Each row is a point. To make a cloud, some directions were put in groups of two or more. Within a group, all points are equally far from the middle, so they leave a hole (a ring in 2 directions, a hollow ball in 3). The other directions are filled evenly. Then the cloud was stretched, turned, moved and blurred a little. Count the holes, and give their numbers of directions, smallest first.
In the rows, zero is written as 128.

Cloud (20 x 3):
[[143 158  93]
 [107  90 119]
 [146 127  77]
 [124 162  92]
 [155 105 156]
 [147 103 158]
 [ 95 164 128]
 [137 179 136]
 [112 117 157]
 [117 136 163]
 [ 96 116 137]
 [150  98 154]
 [131 140  78]
 [ 99 132  90]
 [159 165 138]
 [116 107  80]
 [106  98 132]
 [146 109  76]
 [157  79 102]
 [130 165  95]]
Holes: 1 (3)

Cloud (30 x 4):
[[121 112 176 143]
 [ 96 141  99 139]
 [133 114 142  78]
 [ 84 129 144 106]
 [139 138 151  79]
 [154 131 103 134]
 [119  94 159 135]
 [ 99 142 168 122]
 [ 98 148  78  90]
 [ 87 131 101 131]
 [117 151 150  80]
 [128 141  75  84]
 [162 144 105 120]
 [171 156 131 115]
 [125 106 174 140]
 [ 96 124  97  72]
 [135 151 124 164]
 [130 184 102 101]
 [149 170  99  94]
 [166 149 111 120]
 [157 161 146  92]
 [120 184 105 112]
 [124 174 132 153]
 [123 103 171 139]
 [ 90 128 122  78]
 [ 89 132 134  85]
 [135  95 160 120]
 [125 168 129 158]
 [153 132  91 114]
 [124 177 156 144]]
Holes: 2 (2, 2)

Cloud:
[[132 125 122  85]
 [154 102 144  86]
 [175 107 131 123]
 [145 102 120 192]
 [137  98  90 165]
 [125  94 107 125]
 [113 109 106 191]
 [142 104 143 180]
 [169 101 112 155]
 [141 146 166 133]
 [132  97  95 132]
 [146 101  85 139]
 [123 127 160 194]
 [112 144 181 139]
 [142 118  94 110]
 [140 145 166 122]
 [167  97 136 132]
 [153 146 113 155]
 [137 114 111  88]
 [123 146 108 136]
 [ 98 144 171 127]
 [129 130 126  89]
 [ 91 130 173 143]
 [144 103  86 133]
 [102 124 115 201]
 [138 103 104 192]]
Holes: 2 (2, 2)

Cloud, 48 rows:
[[126 111 159 104 204 136]
 [139 112  95 119 155 132]
 [131 121 177 115 144 135]
 [148 150 174 106 162 137]
 [105 157 123 152 152 116]
 [106 126 133  68 135 157]
 [113 129 183 147 178 128]
 [171 149  99 127 141 122]
 [128 100 107 125 135 192]
 [158  99 170 136 171 148]
 [109 150 184  87 154 172]
 [151 136 197 116 188 139]
 [ 86 129 107 115 145 142]
 [ 94 121 153  89 179 120]
 [108 101 119 115 157 115]
 [146 101 164 135 154 115]
 [101 151 123 127 135 109]
 [153 131 178 111 146 113]
 [136 121 151 114 149  71]
 [116 104 108 137 103 137]
 [134 130  70 118 125 136]
 [141 177 103 167 141  77]
 [163 158 168 105 140 110]
 [132 101 142 116 188 160]
 [112 155 121 148 180 125]
 [ 87 125 145 133 149 137]
 [136 144 110 157 103 139]
 [148 154 175 103 181 131]
 [170 152 154 128 138 111]
 [171 120 177  72 155  99]
 [133 108 132  77 141 147]
 [138 102 139 128 123 151]
 [120 106 152  84 183 138]
 [120 158 188 122 175  82]
 [108 128 204 127 180 125]
 [142 170 116 177 119 127]
 [104 161  96 161 144 126]
 [ 92 141 133 145 120 154]
 [107 161 142 134 149 102]
 [102 172 152 116 151  93]
 [166 148 179 109 144  87]
 [106 160 162 143 173 107]
 [123 172 134 110 172 116]
 [129 150 113 156 129 102]
 [156 142 123 135 191 107]
 [169 130 106 107 160  87]
 [121 116 126 133 110 133]
 [109 172 128 141 160 103]]
Holes: 1 (2)

Cloud (54 x 6):
[[121  86 181 114 153  98]
 [136 122 119  99 149  97]
 [159 148 156 120 115 154]
 [ 89 115 113 142 167 132]
 [ 99 143 123 161 162 104]
 [141 168 146 117 156 105]
 [114 126 194  86 155  90]
 [152 108 101 137 172 133]
 [131 170 178 119 135 137]
 [146 106  85 188 141 164]
 [161 119  86 174 154 132]
 [108 122 125 140 113  90]
 [ 80 147 192  82 129  97]
 [ 80 111 160 134 168 136]
 [ 88 150 126  97 145 104]
 [142  99 108 172 116 166]
 [118 150 103 151 145 168]
 [126 110 180  96 135  92]
 [109 137  86 129 105 148]
 [104  94 184 155 174  87]
 [ 96 112 138 159 167 148]
 [133  92 145  99 148 136]
 [ 86 138 153 124 112  90]
 [175 115 106 139 114 174]
 [159  99 128 170 153 157]
 [164 104 116 156 161 161]
 [117  99 137 154 110 145]
 [127 124  94 181 158 123]
 [ 81 101 130 124 146 138]
 [ 90 165 159  87 112  95]
 [ 72  94 182 135 161 108]
 [127 111 189 114 170 106]
 [162  93 100 133 113 161]
 [110  92  90 143 131 125]
 [ 92 165 170  92 104 104]
 [138 138 110 112 167 134]
 [143 139 100  94 105 167]
 [107 130 154 148 106 105]
 [146 124 120 134 171  99]
 [ 90 157 179  92 107 110]
 [134 115 142 121 119  85]
 [118 128 159 172 127 127]
 [158 148 160 116 109 140]
 [151 132 158 155 150 103]
 [108 172 126 155 138 116]
 [171 127 120 141 137 174]
 [181 142  77 143 116 147]
 [135 123 111  95 150 113]
 [132 167  89 139 122 173]
 [138 127 105  88 117 156]
 [ 76 149 193  84 134  91]
 [ 97 143 117  99 153 121]
 [159 147 140 122 119 172]
 [106 142 149 147 105 107]]
Holes: 3 (2, 2, 2)

Cloud:
[[132 172 145 165 141 121 156  91]
 [ 83 158 147 105 136 162 154 166]
 [116 108 184  96 133 141 151 133]
 [119 107 173  80 106 107 139 142]
 [105 131 124 143  93  78 153 110]
 [113 104 178 111 161 134 103  86]
 [ 63 120  92 113  99 148 161 128]
 [ 90 120 108 163 124 116 129 142]
 [149 143 100 127 156  93 157 135]
 [ 91 150 163 101 149 115 163 139]
 [ 99 126 168 110 135 179 162 134]
 [152 156 144 119 165 172 126  87]
 [152 109  89 113 110  91 118 117]
 [167 151 149 119 152 141 119 108]
 [107 123 137 181 115 152 149 110]
 [117 132  96 162 119 160 156 108]
 [ 54 123 145 122 152 140 150 128]
 [139 132 171 109 169 136 135 144]
 [123 111 132 144 106 172 127 135]
 [117 116  80  81 134  99 109 110]
 [180 165 111 125 167  99 136 128]
 [139 147 167 131 199 104 125  81]
 [126  83 121 107 122 168 155 122]
 [112 146 152  84 128 115 150 101]
 [141 128  63  67 133 125 153 147]
 [ 64 123 152 109 137 164 146 136]
 [141 152 180 127 127 121 128 127]
 [ 93 133 138 173 124 140 136 141]
 [145 150 128 136 189  84 129  89]
 [ 70 136  70 126  90 129 156 147]
 [ 51  98 136 150 137 120 145  88]
 [119 149 160 110 156 174 161 139]
 [ 79 112 117 118  60 172 159 142]
 [128  78  76 105 124 154 109 128]
 [ 67 160 103 129 159 137 141 136]
 [121  98  97  94 124 181 125 139]
 [121 148 135  87 194 164 150 122]
 [108 143  42 124 125 135 139 152]
 [ 68 151 144 138 159 152 136 123]
 [112 133  77  75 104 162 117 144]
 [149 181 142 137 178 106 161 103]
 [126 146 149 100 144 140 107 121]
 [120 144 160 131 167  72 137 112]
 [100 113 113  85 103 144 110 132]
 [125 101 161 101 109 157 156 143]
 [ 69 148 153 161 158 131 146  88]
 [105 134 124 148  70 180 158 158]
 [ 64 148 148 128 159 141 164 134]
 [117 131 182 124 170 140 146 137]
 [139  84 121  94 141 130 158 101]
 [165 136 124 134 160  81 136 128]
 [119 134 127 129 106  86 183 112]
 [ 84 169 155 165 143 182 170 126]
 [110 136  87 120  95  99 143 113]
 [111 174 149 120 146  89 129 130]
 [ 97 106  91 153 129 144 152  95]
 [126 106 136  77  83  91 135 140]
 [117 116 140  96  78 105 174 127]
 [148 140  81 107 129 195 158 145]
 [111 162 118  96 159  98 171 113]
 [ 93 184 134 146 129  99 152 116]
 [116  90 123 162  97 122 129 110]
 [108 162 119 162 104 172 178 156]
 [106 122  97 159 150 146 166 114]
 [128 127 110  64 147  98 141 129]
 [156 100 119 114 110 127 128  91]
 [131 103 155 112 118 145  99 122]
 [113 120 146 119 122 187 133 101]
 [131 125 138 102 125 164 121  99]
 [135 119 138  95 131 166 136 164]
 [ 72 156 134 120 173 160 159 127]
 [ 73  89 147 118 167 108 147 117]
 [138 126 162 145 129 183 179 120]
 [143 136 102  61 158 117 151 107]
 [120 154  93 148 107 165 161 166]
 [118 154 154 137 144 181 165 146]
 [116 109 129 120 104  51 140 130]
 [168  99 134 102 119 124 151 105]
 [135 169 132 154 149 158 186 133]
 [140 122 138 146 160 152 104 113]
 [138 134 132 132 189  82 149 103]
 [ 92 124 120 110 202 129 121 137]
 [165 125 132  78 141 152 153 114]
 [115 108 103 105 116 165 136  90]
 [134 122  70 137 169 134 127 146]
 [172  99 119  98 140 130 132  70]]
Holes: 2 (2, 3)

Cloud:
[[156 156 112  83 173 130 112 160]
 [144 145  78 115 133  94 111 108]
 [ 91 129 126 164 127 123 141 119]
 [139  98 167  89 134 131  94 112]
 [127 139 152  61 127 111 139 145]
 [ 85 136  95  95 117 130 137 115]
 [130 190 118  73 138 137 111 154]
 [149 102 104 141 131 117 101 138]
 [161 141 113 144  99 106 135 145]
 [150 151 175 102 183 106 101 154]
 [178 151 185  78 158  99 111 149]
 [107 142  73 116 126 153 117 129]
 [152 121 182 110 146 154 130 177]
 [157 128 203 101 163 113 147 160]
 [109 159 147  71 147 115 127 193]
 [ 97 124 191 108 124 132 112 182]
 [ 90 190 125 113 112 108 144 148]
 [ 91 145  93  85 125 141 130 154]
 [151 108 172 102 143 156  97 146]
 [164 114 101 112 117 111 114 139]
 [158 103 128 139 132  93 148 114]
 [105 127 158 132  96 100  95 108]
 [ 80 130 142 152 118 128 120 162]
 [116 142  79 160 111 147 120 102]
 [142 156 153  86 172 116 161 186]
 [109 137 182 107  94 128 105 178]
 [117  72 149 100 121 117 124 148]
 [157 102 123 102 151 120  93 134]
 [114 128 103 127 129  87 100 116]
 [101 125  96 128 102 131 160 110]
 [182 184 144  75 154 115 128 144]
 [127 169 141 120 153 117 142 192]
 [132 156  71  99 124 130 113 117]
 [ 91 189 105 123  91 122 116 151]
 [114 124 180 110 151 150 130 182]
 [139 169 164  88 150 119 166 151]
 [174 125 154 100 132 149 126 125]
 [159 177 153  86 127 110 126 184]
 [130 171 151  75 120 120 105 183]
 [100 186 137 117  93 135 136 151]
 [165  81 145 125 154 118 125 112]
 [122 179 121  70 139 129 126 181]
 [114 117 139  69 126 119 124 178]
 [136  85 136 149 113 131  98  90]
 [108 144 106 133  66 117  98 131]
 [146 118 173  84 170 115 148 184]
 [114 135  94 112 107  88 132 111]
 [ 92 146 158 146 140 125 130 132]
 [119 110 119 164 113 139  99  83]
 [116 125 185  83 134 121 117 194]
 [123 157 153 107 151 122 121 199]
 [125 121 209 105 144 130 122 139]
 [124 111 133  97 109 128 105  87]
 [109 149 132 121 116  85 132 173]
 [ 78 134 122  89 140 147 128 143]
 [123 110 173 103 149 153 123 183]
 [133 152 166 125  88 121 140 163]
 [141 117 104 102 124  99  97 111]
 [ 86 132 113 141  91 121  94 158]
 [125 106 107 126 161 119 152 130]
 [155 185 131  80 149 124 144 183]
 [160 138 131  85 192 109 141 140]
 [125 122 182 126 108  93 130 154]
 [104 145 180 120 141 146 144 155]
 [125 129 117  99 179 131 109 117]
 [117 159 131  84 165 140  97 115]
 [168 122 100 139 160 125 137 100]
 [ 97 153 128  65 140 122 122 131]
 [142 174 150  76 175  99 152 165]
 [131 146 114  93 114 152 106 105]
 [140 138 186  66 138 101 131 161]
 [147 126 120 145  81 120 111 102]]
Holes: 3 (2, 2, 4)

Cloud:
[[114  91  74 132 178 154 156 116  88]
 [ 84 158 108 158 144 115  58 124 128]
 [107 108  85 156 146 175 176 127 129]
 [112 133 163 106 141 108 119 148 157]
 [133 133 121 135 148 130 132  89  75]
 [ 77 122  99 136 144 189 117 119 160]
 [131 139  38 113 121 156 159 168 130]
 [ 99 112 146 142 168 109 126 149 112]
 [150 158  73 134 173 132 156 124 136]
 [166 114 128 119 172 148 143 173 143]
 [139 131  96  94 147 144 179 123 100]
 [111  94 127 148 149 148 153  91 114]
 [128 103 155 148 140 148  94 160 152]
 [123 139  48 117 167 133 111 161 119]
 [133 135  90 133 129 176 181 174 105]
 [125 157  75  86 140 147 128 129 116]
 [ 93 134  86  92  96 163 127 138 193]
 [ 80 109  97 123 175 120 117 136 153]
 [174 133  75 150 167 153 152 163 101]
 [135 137  94 183 124 139 134 133 126]
 [127 132 119 167 162  76  61 141 142]
 [105 146 127 103 164 121 130 113 117]
 [147 178  75 142 147 169 147 139 124]
 [156 154 107  90 107 193 139 141 155]
 [ 94 116 143 153 181 105  72 114 160]
 [104 102  60 103 157 153 130 149 118]
 [130 132 149 112 143 127  98  93 124]
 [113 110  98 163 157 118 119  80  86]
 [138 130  92 118 161 114 170 113 142]
 [107 137  74 105  82 140 136 132 120]
 [124 177 117 125 153 107 100 112 136]
 [132 133 122 159 143  68  92 118 106]
 [ 81 112 115 163 183 136 122 148  98]
 [105 133  93 100 108 149 109 114 181]
 [162 125 112 147 150 122  95 147 175]
 [186 146 116 165 170 105 144 148 111]
 [148  91 133 112 104 166 145 164 156]
 [130 171 121 102 161 120 124 137 136]
 [125 103 118 177 167 171 150 104  86]
 [123 145 124 183 170  88 109  98  95]
 [ 93  85 121 111 119 157  98 132 119]
 [113 159 115 158 150 146 149 135  83]
 [128 128 125 104 152 119 133 151 188]
 [131 121 165 134 129 117  69 112 128]
 [112 131 111 175 188  82 128 104 100]
 [149 164  99 127 161 152 123 173 116]
 [172 104 132 122 136  99 124 164 148]
 [ 74 143  74 104 132 155 160 146 120]
 [121 136 107 141 119 198 101 132 153]
 [112 112  68 119 113 166 129 154 175]
 [135 104 139 110 125 197 154 153 129]
 [121 140  98 152 149  79 151 109 102]
 [ 99 126 128 152 167 126 119 154 165]
 [ 80 130 125 130 108 162 104  99 118]
 [ 90 162  83 120 146 172 163 146 138]
 [147 155 143 130 135 154 142 157 103]
 [149 156  64 126 121 128 104 155 163]
 [136  94 109  98 130 161 135 134 176]
 [ 73 118  84 137 118 145  79 107 118]
 [122 148 120 172 139  82  95 113 104]
 [133 173 124 146 146 141  99 151 115]
 [ 96 121  97 145 168 167 139 151 157]
 [108 157 111  91 142 107  97 137 131]
 [168 115 123 107 179 148 152 132 110]
 [ 79 143  99 132 111 126  99  96 147]
 [112 137 102 156 172  73 139 140 102]
 [ 98 133  71 134 129  95 105 114 139]
 [132  95 148 114 128 176 140 157 126]
 [121 142  91 143 116 105 148 100 101]
 [170 152 103 108 113  84 112 163 167]
 [153 159  95 157 191 101 105 114 121]
 [127  94 128 132 151 157 114  78 118]
 [104 142 122 140 208 116 113 116 114]
 [110 158 132 105 130  91  94 154 139]
 [ 74 119  66 110 136 170 128 150 119]
 [105  85 112 140 161 163 159 129  89]
 [102 151  82 162 127 165  83 127 125]
 [111 119 117 181 184  86 120  96  94]
 [126 116 127 117 116 163 135 168 106]
 [ 98 113  88 143 161 190 132  93 133]
 [149  74 132 144 145 170 135 120 131]
 [117 107 100 158 140 192 117 122 156]
 [126  93 142 135 173 153 130 140  75]
 [155 135 165 124 151 147 129 151 159]
 [105 101 134 179 149 142 105  84 105]
 [101 125 111 157 120 170 100 142 169]
 [ 89 152 109 134 117 113 106  92 145]
 [ 82 133  73 141 115 128  97 105 130]
 [127 144  95  96 134 142  78 154 164]
 [113 124 156 167 167 166 110 112  97]
 [132 147  73 165 191 119 141 133 129]
 [152 154 100 107 154 147 112 110 131]
 [157 104 151 118 171 158 116 155 150]
 [101  94 101 123 195 122 134 113 111]
 [179 125 100  97 152 141 178 165 126]
 [130 173  69 100 122 169 120 155 143]
 [ 99 153 134 132 145 140 106 165 145]
 [102 148  53 141 137  97 121 124 128]
 [128 101 132 144 124 202 126 127 148]]
Holes: 2 (4, 4)

Cloud:
[[125 138 133 109 175 129  95 117 182]
 [145  71 188 158 105 130 155 147 134]
 [149 170  97 163 180 107 134 110  67]
 [119 130 168 167 135 148 146 140 167]
 [ 73 164 129 151 139 183 136 147 106]
 [113 105 115  99 158 136 109 119 113]
 [ 78 100 195 155 118 208 205 130 173]
 [105 126 124 150 168 152 145 153 155]
 [126 191  93 117 113 145 104 121 109]
 [163 149 109 155 116 106  72 104  47]
 [159  95 119 140 120 121 144 113 108]
 [133 133 156 119 125 116 124 109 161]
 [100 148 145  79 127 120 145 142 113]
 [162 114 106 150  84 137 147 107 112]
 [126  90 165 103 158 159 139  84 161]
 [ 97  90  92 134  79 139 128 122 110]
 [ 86 141 193 126 147 131 123 118 140]
 [126 150 134 144 171 154 156 109 187]
 [ 71 107 156 145 137 116 138 138 111]
 [127 155 108 123 187 135 108 112  95]
 [120 112 125 119  90 132 162 150 159]
 [112 129 160 127 119 173 176 194 106]
 [144 175 146 109 158 113 176 114 143]
 [111  95 145 117 119 175 102 134  66]
 [136 151  88 119 102 149 138  86  87]
 [135 139 162 125 148 144 155 134 139]
 [107 123 122 119  87 134 160 139 128]
 [ 93 151 159 127 110  95 130 124  80]
 [141 155 157 117 158 162 156  69 125]
 [159 111 107 114 104 151 145 171  76]
 [137  86 183 112 164 166 163 122 182]
 [133 145  72 155 128 149 109  84 131]
 [116 170  85 143 156 119 121  47  88]
 [143 177 110 106 107 143 107 136 108]
 [112 148 132 142 144 144 131 121 108]
 [105 207 122 117 173 163 120  79  89]
 [ 91 150 103 113 170 149 112 141  88]
 [139 128 155 138 127 114 116  92 144]
 [157 110 112 159 174 143 152  79 180]
 [ 92 113 117 108 152 190 168 119 156]
 [144 135 149 163 131 168 138 170 123]
 [121 160 144 145 134 165 131 115  80]
 [151  94 164  81 142 161 116 106 106]
 [ 95 105 174 117 111 134 132 133 164]
 [124  88 143  77 138 171 117  86 122]
 [161 164  72 140 110 153 148 110  65]
 [130 144 108 139 118 106 133 111 154]
 [118 155 127  83 110 157 117 109  79]
 [115 166 157 186 150 120 103 117 125]
 [125 152 145 148 114 186 128  99  95]
 [119 116 122 101 124 114 165 122 127]
 [154 123  88  85  89 135 124 143  82]
 [133 134 119 140 152 178 131 113 122]
 [112  95 147 131 111 133 167 179 158]
 [170 108 147 104  98 128 151 106  90]
 [163 122  90 155 133 139 126 176 109]
 [ 62 143 165 112 152 163 142 122 167]
 [164 116 163 132 133 140 132 134 168]
 [102 127  89 135 129 166 173 117 137]
 [ 88 133 151 101 155 154 175 130 138]
 [ 90 161 111 139 141 132 148 119 157]
 [149 103 144  87  87 153 128 154 104]
 [118 167 156 121 178 156 101  75 128]
 [148 137 135 155 100 130 157 105 135]
 [100 129 128 129 167 122 149 115 161]
 [119 134 163 155 104 155 180 181 117]
 [175 147 121 138  89 131 136 115  73]
 [155 114 128 118 109 139 159  87 171]
 [144 154  89 149 139  92 158  86 130]
 [134 169 126 172 106 144 163  93 150]
 [120 145 165 159 146 176 176 152 168]
 [ 87  98 144 143 140 160 149 110 150]
 [126  90 157 157 124 185 174 152 150]
 [121 145 108 136 100 157 187 119  73]
 [163 138 106 109 152 183 144  98 173]
 [104  75 130 147  92 160 152 147 148]
 [ 77 114 161 166 137 145 137 104 123]
 [ 91 163  99 124 120 118 149  94 159]
 [134  95 146  95  95 124 109 140 152]
 [137 129 149 125 158 134 119 121  87]
 [ 99 154 113 167 107 156 150 111  81]
 [140 120  85 130  62 140 118 126  62]
 [111 135 122 173 138 165 179 145 152]
 [127 107 122 112 109 140 161 183 173]
 [101 130 123  92 194 151 156 139 109]
 [149  95  93 103 119 135 144 107 144]
 [108 107 137 107 107 156 144 157 133]
 [135 147  96 135 101 123 133 121  55]
 [122 117 137 134  91 166  99 156 130]
 [153 150 161 123 128 161  97 128 117]
 [137 137 112 164 126 182 143 148  93]
 [130 105 165 116  81 152 114 176 151]
 [121 136 116 156 150 148 134  79 166]
 [ 80 152 141 127 124 130 131 138  72]
 [153 123 147 113 155 153 141 129 134]]
Holes: 0
